Each row of a before or after table is a point. One or more steps were done to the points. Then noise was added and the rows were shuffled. The steps act on columns, c1 being the first. Name the steps. A step turns or swaps two columns, mirrors them in a line or flattens them onto one, adds a multiple of one to another, or multiplies or shifts one. Angles are multiples of 10 degrees, from the lower column toward the higher: turns from -170 to 170, lines from 10 to 170 but not 90. Use the fewest steps. Two steps may share a column if one is a turn and the other turns, adds or multiplies; they go together, in the order done. Otherwise the lowest column goes first.

Before, 10 rows:
[[  1  13]
 [ 17   2]
 [ 34   1]
 [-42  12]
 [ 23 -16]
 [-65  57]
 [-18  27]
 [ 12  10]
 [-29  27]
 [ 11  10]]
After, 10 rows:
[[  4 -15]
 [-33  -8]
 [-38  -4]
 [ 29  -1]
 [ -5  -9]
 [  1 -12]
 [-42  23]
 [-88  -4]
 [ 24 -22]
 [ 14 -10]]
Steps: mirror c1 and c2 in the line at 160 degrees

Before (12 x 3):
[[  7  -3  -3]
 [ -9  -3  21]
 [-24   1 -14]
 [ -6 -12 -38]
 [-42   9 -12]
 [ 19  33 -27]
 [  6  17   0]
 [ -2  33  10]
 [-10  -7 -27]
 [ -7  -3 -22]
 [-20  31 -17]
 [ -4 -25  12]]
After:
[[-18 -12 -93]
 [ 25  17  -1]
 [-30 -25  30]
 [ 53  31 -66]
 [-31  10 -31]
 [-11  -3  51]
 [  4   1  -9]
 [  9  27 -44]
 [ 34  36  26]
 [ -8  -4 -58]
 [-26   1 -36]
 [-16  -7 -71]]
Steps: add 1 times c2 to c1; multiply c3 by 2.5

Before, 14 rows:
[[-15 -11  24   1]
 [-38  32   0 -19]
 [-31   6   3 -20]
 [-20 -27   9 -11]
 [-33  17 -18 -17]
 [-26  18 -19  -1]
 [-35  11  -8 -16]
 [-16  24  -1 -30]
 [ 22   1  -9  13]
 [ 11  20   3   0]
 [-13 -24  19 -10]
 [  4  27 -11 -12]
 [ -3 -16  26 -20]
 [ 12   3  -4  12]]
After (14 x 4):
[[ 13  70 -10  -8]
 [-10   4  21  32]
 [ -4 -33 -29  21]
 [ -2 -72 -24  10]
 [-10  60   6  19]
 [ 33  55  -2  20]
 [ 28  96 -25   3]
 [ 31  33 -15   5]
 [ 21  19 -22   0]
 [  5  81  12   8]
 [-13 -47 -22  -1]
 [ 36  52  -8   2]
 [ -7  11  11  32]
 [  9 -80 -20   9]]
Steps: turn c1 and c3 by 140 degrees; multiply c2 by 3; shift c4 by 20

Before:
[[ 12   6  31  20  23  -3]
 [ 21 -22   1   7 -38  15]
 [ 14  -2   9 -33   9   2]
 [  6 -21 -14  20   4 -34]
 [ -9  -5  -8 -30 -29 -13]
 [ 13  17  14  34 -17  12]
 [-19 -22  50  13  26  -3]
 [-28 -29  13 -43  29  20]
 [ 32 -33 -18 -24   4   4]
 [ 27 -26 -13   1 -22  -4]
 [ -7 -17  14   2  -8  26]]
After, 11 rows:
[[ 40 -13  37  -2 -27  16]
 [-27   1   7 -12 -13  34]
 [-58  20  30 -43  42  -4]
 [ 53 -87 -30  10   7   5]
 [ 34 -58   8   2 -61  20]
 [-83  32 -36 -27  46  26]
 [ 31 -28 -29 -20  14   3]
 [ 32 -19  29 -22  37  -5]
 [-24  14 -31  -3 -46 -17]
 [  0 -28  15  20   6 -44]
 [ 45 -71  -4  12 -35  -5]]
Steps: multiply c1 by 3; turn c1 and c2 by -40 degrees; turn c3 and c4 by -70 degrees; multiply c5 by 1.6; multiply c6 by 1.3
